Each wall is flat, endless, passes through zero and stands at right angles to its row. A trip goes straight from one point to another. Which walls does it cross, in order?
(in the rows, 128 means zero)

Walls:
(1): [128 187  69]
(2): [116 111 204]
(3): [184 118  60]
(4): [159  82 123]
(5): [115 108 211]
(6): [180 158 103]
Trips:
[136  75 152] to [107  88 206] => none
[135 168 118] to [114  54  95] => 4, 6, 1
[ 66 154 170] to [164 152 168] => 6
[136 106 197] to [129 167 152] => 4, 6, 1

Walls:
(1): [123 117 170 154  82  48 117 129]
(2): [101 171 108 129 117 133 160 181]
(3): [198 100 110 104 156 164 171 213]
(4): [152 149 155 150 195 187 138 105]
(5): [120 182 104 174 179 163 122 105]
(6): [ 93 146 182  42 101 109 151 139]
(7): [148 176 129 159  99 149 107 140]
(8): [244 109  99 142 164  86  91 134]
Trips:
[127 129 114 120 145 136 118  94] to [101 127 163 135  77 147 212 128] => 8, 6, 2, 5, 1, 4, 3
[227  90 166 110  95  72 150 146] to [215 180 143 141 127 196  71 107] => 7, 6, 4, 1, 5
[106 154 135   7 173 149 155  89] to [ 78  83  73 128  93 105 114 180] => 2, 4, 1, 6
[ 91 120 148 132 165  64 136  76] to [117 101 150 162 154 141 158 133] => 4, 6, 3, 1

Walls:
(1): [107 179 130 164  98 154 134  96  93 180 134]
(2): [153 128 104  94 142  42  88 128 148 166 109]
(3): [ 75 118 128 169 152 135 142 189  95  85 124]
(4): [110 110 163 120 117 132 193 175 137 149 214]
Trips:
[123 140 153 161 120  82 129  81 188 115 124] to [128  79 151 108 144 205 151 126 144 179 130] => 4, 1, 2
[116 124 117 138 116  92 182 150 102 139 132] to [104 132 173  63 218 163 185 127  58 131 132] => 2, 1
[ 68  51  63 100 111 153 137 120 134  82 138] to [121  92 210 101 177 135 146 132  96  47 162] => none
[144 200 113 129  96 162 131 113 166  58  95] to [180  65  65 180 170 119  82 147 173 115 174] => 1, 2, 3

Walls:
(1): [157 143 175 147 139  81 147  62 174 159 129 104 160 184]
(2): [132 111 133 172  86  79  64 131 102 156 151 135 106  95]
(3): [139 123 122 128 153  56 114 142  94  75 138 109 173 158]
(4): [125  92 157 139 107 133 125 119 174 122 145  72 171 189]
(5): [157 135 160 204 120 144  77 119  90 176 135 136 153  94]
(6): [111  98 165 176 107 107 121 117  94 111 170 124  98 191]
(7): [ 60 127  51 159 105 182 136 166  92  96 164 115 153 142]
(8): [ 98 157 125  87 208 133  78 112 139  47 113 163  70  99]
Trips:
[143 163 169 100 135  88 168 136 142 181 192 132  65 191] to [106 137 108 130 143  92  88 179 142 147 133 104  27 139] => 2, 4, 8, 1
[105 162  98 127  22   7 140  81 144 151  86 140  65 119] to [216 181 198 103 152 119 155 229 147 129 118 133 123 209] => 3, 4, 2
[149 107 189 153 152  59 128 102  85  81 116 131 134 108] to [ 71 151  74 113 116 108  46 129 177 109 154 186 113  87] => 1, 6, 7, 5, 3

Walls:
(1): [184 141 125 103 114 176 183 114  62 137  68 217 110  82 122 138 122 113
 178 176]
(2): [126 170 159 166 162 167 111 106  97  79 129 151 102  58 157  54 137  58
 148  90]
(3): [196 139 178 142 156 109 124 185 176 129 128  88  87 178  45 128 126 130
  92 114]
(4): [170 142 191 114 104 143 151 106 184 123  49 177 200 125 148 218  86 155
 166  84]
Trips:
[128 171  99  78 116 168 154 151  78  73 150 152 122 100 167 114 214 169
 146 136] to [101 146 155 112 110 175 186  98 114 138 170 127 190 155 138  91 108 142
 113 181] => 2
[175  64 187 200 199 124 104  56  99  77  99 217 142 116  84 103 149 113
  74  86] to [ 75 150 121  57 149 139  60  99  95  93 235 159 108  70  79  85  98 103
 157 133] => 4, 3, 1
[149  72  71 154 172 153 103 137  35  71 115 217  98  93 112 138  81 103
 153  78] to [136 131 105 126 147  73  64 115 122 192  40  94 150 149 173  90 175 148
 111 128] => 1, 2
[ 97 119 159 109 137 134  94 199 165  66 151  68  84  96 137 142 120  73
 123 151] to [104  66  64 151 141 130 103 153 102  84 115 122  87 110 148 145 148 125
  94 128] => 3
[136 105 105 153 101 154 176 147 101 143 158 172 170  82 130  86 158 114
 190 114] to [157  53 126 157 101  72 110 155 103 160 148 106 108 116  76 106 101  72
  68 157] => 3, 2, 1
[118  97 208 120  29  69 139 165 142  41 118 138  54  90 155 131 119  94
  97 196] to [110  93 122 133 123 142 114 156 162 210 161 149 140 134 201 204 122 156
 116 176] => 2, 4, 3, 1
[135  77 148 112  72 134  54 107 158 181  93 178 110  88  37 136  81 133
 145 118] to [176  46 134 135 135 102 100 126 107 155 177 124  69 163 188  88 104 133
 179 199] => 4, 3
[119 199 180 135 169 168 107 107 160 190  91 154 109  97  96 175 111 179
 223 103] to [174 149 115 137  95  79 120 101 173 128 158 122 108  95 127 109  99 181
  94 111] => 2, 1
[172 168  57 168 242  49  79 138 133 107 117 145  99 209 125  25  65 162
  86  88] to [134 195 168  87 143 137 170 222 132  97 172 136 145  49 121  78  85 124
 139 141] => 1

Walls:
(1): [147 190 153 134 136 104 144 107 106 170 102 166 162 178  70 197 221 106
  99 176 111 122 109 167  55 113 109 175 126 124 156 123 107 149  89 142
 152 138  88 107 152  93 145 148 119 148 137 186]
(2): [170 152 106 142  69 198 150 150 131 115 134 152 173 120 173 184 149 139
 121 127  82 154  81 129 180 155  63 159 132 109 150 131 109  83 147 144
 151  64 108  98 133  77 112 145  76  84 137 148]
(3): [104 152 119  74 154 133 113 122 111 166  76 171  74 228 157 122 199 178
 120 159 191 155 106 128 101 159 169 137 160 145 123  51  71 112 110 183
 177 172 129  82 109 156  72 156  97 116 122 100]
(4): [153  66 164 105 139 130 136 119 136 125 137 144 123  62 193 158 135 124
 195  92 170  56 111 123 127 123 113  98 130  84 160 102 137 124 102 132
  91 120 117  91 141 123 187 166 153 127 135 107]
(5): [ 35 121 161 100 161  98 134 134 112  72 116  89 132  87 127 132 145 119
  93 185  32 180 164 169 174 219 150 127 165  96 110  79 122 111 135 147
  74  83  75 118 110 115  69 155 125 132 163  96]
(6): [110  52 109  94 125  72 119 140 142 249 205 146  87  48 142 154 101 137
 147  56 164 156 146 115 105 110 210 112 142 122 156 148 222 112 163  84
 114  45 122 158 125  89 153 104  93 133 181 178]
Trips:
[127 104 104  97 153 108 102 116 113 154 192 170  65  99  53 115 122 148
 133 105 127 124 164  87 141 163 170 136 166 125 135 105 121 152 171 103
  70 125 153 197 120 137 113 145 201 126 151 162] to [ 92  39 170 119 102 191 159 148  77 123 186  90 109 164 150  55 174  94
 174 106 146 196  79 139 161 141 120 115  94 125 109 110 167 152 160 127
 185 130 177 198  86 140 177 108 166  63 136  96] => 4, 5
[108  85  96 166 157 110  90 170 144 129 132 136 158 182  99 172 149 150
 143  93 135 127  89 134 112  65 121 163 104 100 153 148 160 172  92 201
 143 133  96 188 197 124  51 142  67  75 162  80] to [109  90 143 176 135 109 162 109 121 157 160 124  90 163 103 146 133 106
 134 204 140 129 155 120 219 136  97 135 115  91 173 147 126  80 143 143
 121 124 145 156  72 116  82 137 160 146 122 146] => 5, 6, 3, 1

Walls:
(1): [120 152 121 198  85 110 116 127  78 185 133 107 178 107 128 123  98 128
 131 119 157  98  76 162 193 143 167 125 131 187 107 105 123 106 104 139
 125 153 161 208 106  64  59 147 125  98 150 174]
(2): [172 101 154  74  97  87 104 146 169 188 164  80 128 112 155 155 162 158
 119  86 123 147 172 128  79 107 149 110 132  92  87 150  92  10 171 134
 166 149 146 177  66 179 130 146 225 175  98 172]
(3): [121 129 168  99 100  94  76 149  81 131 101  64 108 185  54 134 183 190
  90 205 105 174 179  78 177 150 184 127 151  23 185  77  92 154 135 104
 150  85 158 138 147 155 107 126  80 162 160 137]
(4): [ 92 202 127  96  75 174 101  69 114 112 183 149 102 120 156 115 129  94
 174 141 129  95 113 120  94 114 121  85  66  92 108 163 119 120 105 142
 121 142 138 218 106  97 118  78  51  69 156 140]
(5): [101 117 108 111 102 138  86  35  75 224 127 139 146  70 162 100  85 195
 173 149  98 155 193 116 152 130  95  85 168 165  86 118 115  89 125 115
 133  79 190 118 110 106 172  80 120  91 147 122]
Trips:
[136 174 150 175 105 121  99 167 140 140 172 131  86  75  33 126  44 178
 123 145 160 101 158  86  65  82 154 135 189 135 141 109 176 141 188  90
 138 177 168  70 197 153 148 133 100 123 118 146] to [155 154 166  46 132 125 111 105 117 140 118  98 141 124 126 146 145 137
 173 148 112 112  61  77 142  82 157 135 144 103 139 144  71 196 105 164
 131 164 146 121 106 125 104 146  76 162 199 138] => 5, 4, 1
[140 191 187 120  65 151 102 108  90 166 146 120 103 162  82 138 167 141
  76 125  87 138 108 148  98 120 114 123 111 121 106 169  75 107 121 151
  82 103  90 166  71  61 154 171 126 113 143  86] to [107  94 184  54 215 140 165 188 128 124 104 114 131 122 117 114 167 140
 102 117  82 151 147 132  74  45  98  74 117  75 134 152 140  93 135  63
 179 141 123 156 169 139 183 143 141  83 112 213] => 1, 5, 4
[146 135 145 141 141 152 161 162 191 174 150 160 101 151 177  95  84  92
  85  98 162  47 158  93 136 107 148 155 118  81 110 105 157 176 159 128
 153 135 150 136 102 124 189 154 120  72 148 152] to [134  73 105 185 119 128 182 153 214 167  91 175  97 166  87 185 121  95
 125 170  83  88  97 153 128 105 173 140 100  99  60 153 155 182 122 157
 114 118 162  86 187 129 115  86  84  96 202 121] => 4
[151 134  87 155 164  96 102 145 157 138 130 125 118 124 149 172 102 178
 119 128 124  87  95 111 133 204  83 138  82  64 206 149  94 106  54 110
 124  86 135 125  95 130 152 106 146 104  65 143] to [105 132 143  79 123 114 171 190 120 103 147  97 118  88 205  73 124 100
 144 141 149 196 161 170  90 139  72 118 138  75 119 119 110  82 118 169
 149  51 183 138 113 176 166 124  69 131  86 121] => 4, 5
[127  76 157 120 158 102 132 108 161 132 108 128 133 168 166 160 148 205
 116 102 158 111 123 136 101 107 181 155 165 146 122 110 147 135 105  84
 114 172 141  86 108 180 147 134 176  82 139 117] to [155 105 154 140 131 214 142 119 102 123 147 155  97 120 185 142 164 150
 101 128 104  86 131 154  95 166  77 131  97 175 167 149 105 140 104 112
 175 145 120 133 156 241 168 131 125  97 145 136] => 4, 2

Walls:
(1): [ 66 110 109 130 122 192  84 107 102  73 127  80 120 154 103 166 133 119
 123 158 104  83 150  75  81 135 103 163 135  89  99 118 158 165 135 156
 192 118 158 144 177  37 149 146 141 175  90 124]
(2): [137 109 133 140 155 124 121  69 114 132  37  63 120 135 134 134  88 101
 112 126 116 103 134 165 193 127 107 141 130 148 137 140 113  79 158 122
 239  82 119 133 126  77  97 121 167 158 108 151]
(3): [117 106 200  50 119  45 127  73 151 125 161 158  65 105 162  99  80 166
 143 146 125 117 126 130 128 126 129 113 107 146 110 120 102 170  87 137
 125 153 108 122 182 120 165 103 116 110 101 181]
(4): [ 80  97 156 103 172 119 125  88 116 149  54 156 145   9 164  56 156 100
 154 163 151  97 158 134 120 154  70 123 144 123 117 161 174 155 143 132
 128  67 103  60 173 113  64 135 169 102 121 153]
(5): [113 136 100 127  92 100  94 128  84 168 138 115 153 155 106  90 170 141
 162 110  69 121 169 160 163 155 162  96 120  86 153 193 140 117 154 160
 164 106 136 171 116 164 137  77 116 104 136  77]
(6): [ 75 163 180 139 183 161  83 131  95 162 108 146 152 119 138 103 163  81
 175 107  47 197 152 158 159  96 163 100 118 113 116 165 104 186 110 179
 164  98 135 135 122  79 134 110 126  97 150  65]
(7): [105 135 132 131 132 132 146 131 125  95 110 129 146 136  91  83  86 186
 168  91  83 171  95 186 180 151 115 143 100 119  95 120 178 108 104 151
 124 131 106  73 132 100 124 167 118 125 155 125]
(8): [115 127 100 118 125 136 129 147 125 118 109 129 118 167 103 130 167 128
 146 148  81 139 166 163 115 139  61 101 129 149 154  96  96 137 156 132
  92  63 142 203  91 132 167 106 168  79 113 152]
Trips:
[106 140 115  91  84 145 130 159  93 156 113 106 110 118  86 109 231 127
 144 139 158 156 117 108 101 128 120 125 138 152 118  98 160 140  68 183
 142 170 119  85 135 123  75 121  66  75  89  72] to [135 150 134 190 120  99 111 100 147 103 114  94 111 154  40 139 189 131
 153 173 150 150 140 114 121 144 151  91 113 183 152 106 172 126  91 109
 226  74 120 129 135  85 131 122 112 115 155 159] => 8, 2, 4
[174  72  86 141 100 174 103 104 136 123 139 136 158 125 142 117 127 136
 150 119 146  99  79  82 126  91  95  65 122  51 150 209  95 111 173 151
 147 142 121 169  67 211  92 133 186 138  88 123] to [125 155  93 106  79 155 104 105 144  46 190 146 123 130 124 149 179 227
 144 134  62 159 137 122 162 140 156 110 199 150  25  63  91 140 163  92
 111 124 102 130 107 146 129 151 169 161 214 162] => 2, 7, 1, 5, 3
[117 172 125 129 155 154  93 164 119 185 128 134 134 148 118 108 200 189
  62 165 117 191 188 170 170 122  76  90 117 158 163  33 134 118 117 170
  86 149 118 118 123 138 130 146 127  97 101 157] to [107 197 146 153 129 148 104  91 168 130 159 113 124 167 119 116 148 192
 156  99 109  83 105 132 113  88  77 192 140 114 125 183 145 171 162 134
  99 106  89  91 123 111 180 126 108  76 121 150] => 3, 1, 4
[122  99 151 116 180 132  87  75  95  95 126 129 161 106 108 121 128 114
 157 153 129 159 108 153 128 110 120 146 130 191 202 105 149 134 183  96
 129 188 113 123  53 170 118 118 137 137 198  58] to [150 145 204 112 133 108 127 121 121 173 107 171  88 107 152 117 159 111
 131  77 132  96 134 135 102 112 128  89 149  93 142 159 128 105  58 149
 113 144 134 119 118 110  90 103  50 103 119  91] => 2, 7, 3

Walls:
(1): [102 168 115 122 153  92  95 132  74 150  77 135 165 149 152 118  81 221
 144 172 157 101 145 178 149 176 140 145 170  72 118  97 107 165 127 143
 128 184 120  80 154 138  66  94  50 159 108 134]
(2): [156 177 158  82 218 112  75 133 174 120 167  74  97 159 170 111 149  92
 151 158 114  99 140 135 167  68 142 146 117  79 111 102  73 175  87 146
  86 110 209 117  83 125 115 137 125 127 127 151]
(3): [200 161 139 167 185 141  97 132 138 121 141 185 204  89 147 155 137 135
 120 172 148 131 158 152 142  77 149 112  79 144 127 189 107 115  78  50
  52 118  58 152  57 194 160 161 101 124 126 131]
(4): [164 130 121  60 177  28 151 169 130 133  70 147 175  86 169 165 119  44
 224 135 172 115 126  94  90 107 121 130 135  90  81 120 172  59 167  44
 128 120  87  98 173  59 117  55 163 151 116 116]
(5): [140 156 153 153 160 142 109 157 181 158 127 140 143 158 134 109 143 118
 121  68 158 149 104  95 154 113 130  64  94  84  75 161 162 191 113  77
 197 163 142  84 124 139 118 168 150  89  90  89]
(6): [146  97  92 172 113 131 208  64 140 136 152 206 210 181  46  71 163 161
 135 174 106 168 141 111  89  82 138  99 189  91 149 116 107 142  93 143
 140 142 167 177 169 224 184 104 131 125  70  99]
(7): [121 188 107 186 143 111 137 132 134 136 151 110 134 108 167 167 107 138
 166  41 143  58 147 123 130  92  61  81  48 105  64 102 191 135 175 150
 103 141 100 127  78  55 103 108 139 162 132 160]
(8): [ 88 135 144 141  66 128 149 183 101 184 112  94 109 110 168 154  71  92
  56 111 161  73 140 146 143 116 103  96 140 189 142 156  50 101 106 100
 149 195  49 142 126  27 165 159  67 112 121 187]
(9): [126 141 143 124 117 101  59 165 116  49 148 166 114 128 146 158 151 162
  89 185 125 165 127 153 131 143  91  78 153  99 126 106 124 151 117 162
 180 112  72 153 167 156 115  83 174 112 122  80]
Trips:
[140 142  46  53 210 182 135 119  79 113 114  81 120  73 150 147 145 157
 109 169 160 159 153 165 215 138 128 166  85  60 141 105  70 194 127  62
 122 158 119 110 175 108 186 183  63 149 127 149] to [145 157 126 118 180 156 177 189  42 162 149 150 151  54  97 120 149 156
 168  98 175 124 150 123 153 100  99 173 103 109 135 159  84 125 157 117
  95  95 187 100 102  37 135  93 150 163 136  73] => 4, 7, 8
[ 91 131 112  37 114 206 134 133 132 152 103 148 184 138 144  51  97 112
 119 200  36 137  86  96 107 149 165 155 167 117 172 185 108 136 132 101
 114  85 116 143 194  84 127 128 130  88 104 139] to [121  34 142 141 127 169  83  51 169 148 155  76  93 132 162  94 119 120
 114 158 117 120 117 141 108 215  93  62 164 225 158 188 122 109 127 159
 135 116  77 108 176 150 151 129 147 104 126 149] => 1, 4, 9, 6
[ 70  89 102 134 126 119  53 128 109 131 111 151 113  87 149 146 123 203
  75 141  87  57 137  86 109 199 206 152 129 219 154 158 147  89 161  90
  92 127  80 165 138 142 191  94 139 143 151  75] to [167  73 129  81 143  83 169 156 113 133 162 100 111 136  67  75 204 151
  77 109  43 150 114 131 141 149 193 131 123 141 131  74 133 113 139 110
 110 112 112 145 141 141 173 112 176 131 174 101] => 1, 8, 6, 3

Walls:
(1): [150 124 138  72  82 142 106 122  81  92 120 138  95 165 134  91 151 138
 140 134 100 143 139 112 127  91  52 161 199 140 151 104 174  99 149 141
 104 119 121  82 200 126 128 200 195 148 142 101]
(2): [ 80  74 168 243 141 154 136 163 188 148 120 219 137  84 192 154 107 134
 175  58 121  92  79  88 225 133 169 176 125 177 124 147  86 169 157  54
  85 130 106 133 166 142 190 146  28 162 185  87]
(3): [106 235  55 113 109 173 139 129  66 217 104  93 162 177 103  85 110 119
 153  72 167 101 145 141 125 140 145 114 111 159 138 121 151 137 125 141
 129  92  83 161 121 148 106  82 165  65 122 132]
(4): [130 122 126 121 121  84  90  46  65 113 122  62 131 149  28 147 150 131
 138 119  90 142 169 138 121 200 138 122 123  78 164  92 138 112 143 127
 106 102 160 208 129 100 147 119 131 116 134  83]
(5): [168 153 179 133 144 149 164  98 154 152  84 107  93 148 138 151  90 188
 125 147 180  86 136  78 158 162  99 146 101 138 155  32 122 129 171 106
  58  99 120 133 165 186 167 178 113 101 141 135]
(6): [121 178 154 135 162 151  96 144  97 138 115  70  62 120 159 125 147 127
  91  87  72 124 100 147 142 152 119 142 138  41 136 172 134  84 124 145
 105 113 178  35  88  91 176 136  54 111 126  86]
(7): [121  39  55 134 121 140 133  79  94 120 102 127 127 100 139 169 147 165
 239 196 159 145 100 179  78  61 145 181 114 117  48 133 142 220 167 168
 233 162  72 194 227 107 143 144  85  82 150  98]
Trips:
[156 224 107 120 158 208 108 136  93 199 137 156 158  94 171 159  92 136
 131 131 104 165 108 189  89  85 162 101  91 148 114 116 112 116 184  96
 118 157 118  94 145 140  65 104 152 145 149 103] to [131 125 105 166 161 147 117 189 165  63 169 150  86 150 164 132 150 105
 168 139 154 101 102  85 118 140  76 171 118  71 115  79 105 188 131 130
  96  78 143 125  96 202 118 125  64 172 100 106] => 2, 5, 3, 7
[121 137  98  97  67  51 115 140  82  59  86  65 154 195 115  87  97 113
 128 166  82 111 131 153 141 207 149  69 119  78 138 125 172 137 133 137
 114 164 123 103 142 170 117 146 132  88 104 114] to [109 105  76 136  91 125  79 149 119 152 147 190 156 118  77 128  75 143
 149 190 146 179 116 101 125 118 203 112 188 129 115 117 133  95 120 169
 119 121 150 206 165 138 148 141 106 160 109 153] => 6, 7, 1, 3, 2
[128 196 154 163  85 126 194 100  92 100 133  83 108 122 151 150 125 213
 138 176 181 141  72 132  95 201 148 139 110 142 101 158 161 138 140  67
  82 127 141 131 123 121  66 171 144 166 133 136] to [143 127 130  75 114 221 127 150 144  30  73 209  97  89 112 167 104 157
  82 146 145 137 127 115 120 160 134 156 195 106  79 101  87 147 143  80
 169 149 122 133  93  80 122 107 132 170 115 128] => 3, 1, 4, 7, 2, 5
